Each row is a point. The last column is the point's height on a tilted bowl or saddle (a function of degree 2), plus a little noise. Along how many of its main directions does it bend up, bend down or stay straight?

Points, 11 rows:
|  31 | -19 |   2 |
| -54 |  25 | -86 |
|  31 | -14 |   7 |
|   5 |   0 |  -1 |
|  32 | -29 |  -8 |
|  11 |   8 |   3 |
| -34 | -36 | -24 |
|  -1 |  41 | -35 |
|  42 |  54 |   3 |
|  27 |  -6 |   9 |
|  48 |  14 |  25 |
Directions: 0 up, 1 down, 1 straight

Points (15 x 4):
| -58 | -22 |   6 |  21 |
| -18 | -15 |  -9 |   3 |
| -29 |   7 |  19 |  -1 |
|  49 |  18 | -10 |  24 |
|  30 |  56 |  74 |  87 |
|  53 |   3 |  12 |  14 |
| -71 |  14 | -20 |  24 |
|  23 |   1 |   1 |   0 |
|   9 |  17 |  -6 |   7 |
| -24 | -42 | -12 |  18 |
|  32 | -27 |  48 |  16 |
|  -2 |  30 | -11 |  13 |
| -11 | -14 |  30 |   2 |
|   2 |  23 | -62 |  60 |
|   3 |  10 | -24 |  11 |
Directions: 2 up, 0 down, 1 straight

Points (22 x 5):
| -17 | -13 |  -6 |  -5 |   5 |
|  25 |  40 | -15 |  24 | -14 |
| -61 | -53 | -45 |  47 |  40 |
|  49 |  -9 |  18 |   5 |  -8 |
|  21 |   9 |   6 | -48 |  10 |
| -11 |   5 |   5 | -11 |  -2 |
|   0 |  46 | -36 |  17 |  -7 |
| -46 |  20 |   6 |  11 |  14 |
|   6 |  -3 |  -3 | -32 |   8 |
|  36 |  39 | -48 |  -8 |   2 |
| -24 |  70 |  -7 | -21 | -83 |
|  17 |  -7 |  83 |  24 |  51 |
| -51 | -27 | -20 | -11 |  51 |
| -21 | -58 |   3 | -10 |   5 |
| -26 |  32 |   6 |  27 |  -2 |
| -31 | -29 | -21 | -45 |  61 |
|  15 |  31 | -60 |  23 |  33 |
|  20 |  -4 | -23 | -17 |   3 |
|  59 |  18 |  30 |  24 |   4 |
| -32 |  21 | -42 |  -4 |  22 |
| -33 |  15 |  -1 | -24 |   6 |
|  21 |  -4 |  -1 | -47 |  21 |
Directions: 3 up, 1 down, 0 straight

Points:
| -13 |   5 | -22 |  -5 |  14 |  30 |  18 |
|  -8 |   0 |  43 | -22 |   3 | -66 |  22 |
|  37 | -31 |  58 |  24 |  34 |  28 |  33 |
|  11 |  40 |  -2 | -49 | -91 |  10 |  62 |
|  10 |  14 |  61 | -56 |  25 | -67 |  43 |
|  29 |  28 | -27 | -35 |  12 |  36 |  37 |
| -34 | -21 | -26 |  13 |  53 |  84 |  57 |
|  -9 | -33 |  19 | -10 |   9 |  21 |   2 |
|  59 |  18 | -22 | -30 | -22 | -21 |  33 |
|  45 |  -6 |  -1 |  -9 | -13 | -23 |  11 |
|  16 | -38 | -14 | -55 | -28 | -13 |  16 |
|   4 | -58 |  87 |   5 | -29 |  44 |  51 |
| -13 | -49 |  46 |  46 |  36 |  18 |  27 |
|   4 | -16 |   0 |  66 |  13 |  35 |  30 |
|   0 |   9 |  33 | -37 | -38 |  -6 |  16 |
|  59 |  51 | -10 | -25 |  18 |  -8 |  43 |
| -68 |   1 |  27 | -33 |  37 |  18 |  29 |
| -81 |  21 |  10 |  15 |  19 | -12 |  36 |
|   3 | -28 |   0 | -27 |  25 | -68 |  17 |
| -12 | -37 |  27 | -27 |  10 | -25 |   1 |
|  28 |  -6 |   0 |  21 | -13 |  53 |  27 |
| -27 |  68 | -54 |  35 | -29 |  18 |  73 |
|  -1 | -16 | -14 |  -4 | -10 |  20 |   7 |
| -27 |  14 | -18 |   9 | -53 |  25 |  30 |
|  -9 | -22 |  11 |   2 |  52 | -24 |   7 |
|  15 |  33 |   3 |  34 | -17 |   6 |  21 |
| -20 | -16 |   4 |  32 |  49 | -15 |  12 |
|  34 |  -7 |   0 |  16 |  44 |   8 |  15 |
|  45 |  -5 | -16 |  16 | -28 |  19 |  22 |
|  35 |  38 | -49 |  20 | -38 |  -6 |  48 |
| -19 |  22 | -15 | -18 |  -3 | -10 |  19 |
| -11 |  -4 | -12 |   7 | -25 | -11 |   8 |
|  26 |   0 |  66 |  -9 |   6 | -11 |  16 |
|  40 |   7 | -18 | -41 | -11 |  -2 |  23 |
| -42 | -27 |  17 | -50 |  -7 | -44 |  21 |
|  12 | -15 | -15 |  22 | -10 |  -2 |   7 |
|  -7 | -20 | -13 |   7 |   0 |  28 |   8 |
|  79 |  31 |   1 |  -3 |  57 |  -2 |  47 |
|  23 |  34 |  -4 |  29 | -34 |  -6 |  25 |
| -11 |   6 | -23 |  11 |  36 |  54 |  32 |
|  14 |   1 |  13 |  33 |   0 | -22 |   8 |
|  -7 |   5 |  -2 |  32 |  50 |  25 |  22 |
| -48 |  21 |   8 |  22 | -12 | -35 |  25 |
|  14 | -13 | -10 |  53 | -34 |  17 |  23 |
|  54 | -27 |  13 |  48 |   6 | -24 |  23 |
| -15 |  25 | -27 |  -8 | -28 | -73 |  48 |
|  -9 | -31 |  17 | -13 |  33 |  23 |   5 |
| -13 |  31 | -15 | -58 |  25 |   5 |  38 |
|   1 |   5 |  -2 |  20 | -52 |  12 |  18 |
Directions: 6 up, 0 down, 0 straight

Points, 67 rows:
| -45 | -54 | -33 | -32 | -12 | -15 | -56 | -55 | -61 |
|  19 |  48 |  20 |  -3 | -38 |  87 |  43 | -20 | -21 |
|  -3 | -29 | -20 | -11 | -22 | -15 |  72 | -37 | -18 |
|  47 | -11 |  35 |  -9 | -32 |  -2 | -15 | -56 | -19 |
| -15 | -40 | -16 |  45 | -38 |  36 |  27 |  37 | -17 |
|  -2 |  -4 |  15 |   2 |   8 |  -1 | -43 | -31 | -19 |
| -13 | -16 | -25 |  34 | -13 | -11 | -28 | -10 |  -9 |
|   0 |  11 |  13 |  58 | -28 |   3 |  28 |  41 | -11 |
|  40 |  34 |  16 |  49 |  11 | -21 |  42 |  66 | -28 |
|  29 | -55 |   1 |   7 |  24 |  35 | -41 |  12 | -30 |
|   4 |  -1 |  54 | -33 | -21 |  -3 | -47 | -12 | -29 |
|   0 | -20 |  28 |   0 | -39 |  16 | -14 |  22 | -14 |
|   5 | -38 | -19 | -12 |  71 |  20 |   5 | -26 | -46 |
| -18 |  55 |  82 |  10 |  -4 |  23 | -16 | -23 | -12 |
| -16 |  34 |  13 | -19 |  66 |  36 |  41 | -13 | -31 |
|  37 |  28 |   0 |  -2 |  -1 | -24 | -37 |  -4 | -16 |
|  24 |  16 |   2 | -27 | -33 |  26 |  23 | -37 | -12 |
| -25 | -12 |   5 |   8 | -32 | -11 | -45 | -30 | -21 |
| -19 | -11 | -33 |  21 | -19 |  32 | -16 | -53 | -25 |
|  16 |   4 | -14 | -23 |  39 | -17 |  -2 |  24 | -25 |
|  27 |   7 |  17 |  43 |  29 |   6 |  -5 | -19 |  -6 |
|  14 | -28 |   6 |   9 |  50 | -13 |  -7 |   3 | -21 |
| -48 |   7 |  14 |   9 |  50 |  -4 | -23 |   4 | -31 |
|  -1 | -22 |  18 |  28 | -16 |  18 | -15 |  -4 |  -7 |
| -25 |  44 |  10 |  24 |   2 |  63 |  20 | -75 | -37 |
|   1 | -36 | -10 |  41 |   1 | -33 |  17 | -18 | -12 |
|  30 | -11 | -21 |  55 | -64 |  -2 |  32 |  42 | -11 |
|  45 | -66 | -17 |   0 | -18 |  44 | -26 |  -4 | -31 |
| -27 |   2 |  -4 |  18 | -15 |  12 |  -7 |  47 | -17 |
|  -3 |  39 |  11 |  39 | -47 | -25 |  60 | -26 | -15 |
|  25 |  -3 |  16 |   9 | -28 |  -5 | -12 | -12 |  -4 |
|  22 | -13 | -37 | -36 |   9 | -23 |  25 |  -4 | -23 |
|  41 |  28 |   5 | -13 |  26 |  -5 | -50 |   2 | -24 |
|   6 |  10 |  -1 |  59 | -72 |  38 |  -9 |  -2 | -11 |
| -70 |   0 |  41 | -24 |  62 |  42 | -33 |  29 | -64 |
| -17 |  39 |   3 | -22 | -28 | -19 |   7 |  36 | -20 |
| -41 |  17 | -23 |  31 |  10 | -17 |  21 | -31 | -23 |
|  29 | -15 |   3 |  -6 |  -1 |  -1 |  18 | -19 |  -7 |
|  84 |  10 | -75 | -24 |  16 |   4 | -20 |   8 | -44 |
| -19 | -23 | -67 | -29 |  47 | -34 |  12 |  12 | -49 |
|  61 |  -3 | -63 |  22 | -58 |  26 |  27 |  15 | -11 |
|  -6 |  38 |  57 | -22 |  -5 |  27 |  13 |  17 | -10 |
| -31 |  26 | -31 | -25 |  56 | -39 | -30 |  15 | -49 |
|   1 | -29 |  20 | -26 | -28 |  22 |  35 | -27 | -15 |
| -33 |  35 | -18 | -42 |   3 |  -4 |  35 |  21 | -32 |
|  26 | -26 |  47 |  35 | -45 |  43 | -67 |  17 | -30 |
|  -9 |   2 | -20 |  33 |  11 | -17 | -33 |  12 | -12 |
|  38 |  49 |  -3 |   6 |  21 |  67 |  11 |   7 | -10 |
|  30 | -22 |  14 |  37 | -12 |  17 | -49 | -45 | -20 |
|  55 |  22 | -35 | -32 |  14 |  13 |  27 |  37 | -32 |
|  20 | -35 |   1 | -44 |  41 |  -8 |   4 |   0 | -37 |
| -61 | -14 |   8 |  11 |  40 |   3 |  35 | -44 | -41 |
|  31 |   7 |  30 |  -1 |   0 |  20 |  40 |  11 |  -4 |
|  18 | -25 |  14 |  35 |  22 | -20 |  -6 |  10 | -11 |
| -18 |  36 |  -3 |  14 | -26 |  23 |  35 |   5 | -11 |
|  -1 |   7 |  35 | -11 | -37 | -15 |  21 |  23 |  -8 |
|   6 |  10 |   8 | -30 |  -5 |  -8 | -13 |  47 | -25 |
|  -5 |  47 |  -9 |  37 | -44 |  -2 |  37 |  -3 | -13 |
|  -9 |  -1 | -36 |  15 | -83 |  25 | -32 | -26 | -21 |
|  39 |  22 |  -7 |   4 |  51 |   7 |  30 |  14 | -18 |
| -41 |  29 |   2 |   0 | -20 |  24 | -81 |   5 | -45 |
| -19 | -30 | -65 | -26 |   3 | -37 |  -1 |  31 | -33 |
| -31 |   9 | -20 | -29 | -28 | -43 | -20 |  15 | -24 |
| -16 |  -2 |   7 |  15 | -13 | -20 | -18 |  -5 |  -8 |
| -71 | -46 |  14 | -32 |  36 | -48 | -55 |  68 | -95 |
| -11 |  44 |  16 |  -5 |  27 | -22 |  -4 |  71 | -36 |
| -29 |  26 |  46 |  -6 |  25 | -31 | -42 |  19 | -30 |
Directions: 0 up, 6 down, 2 straight
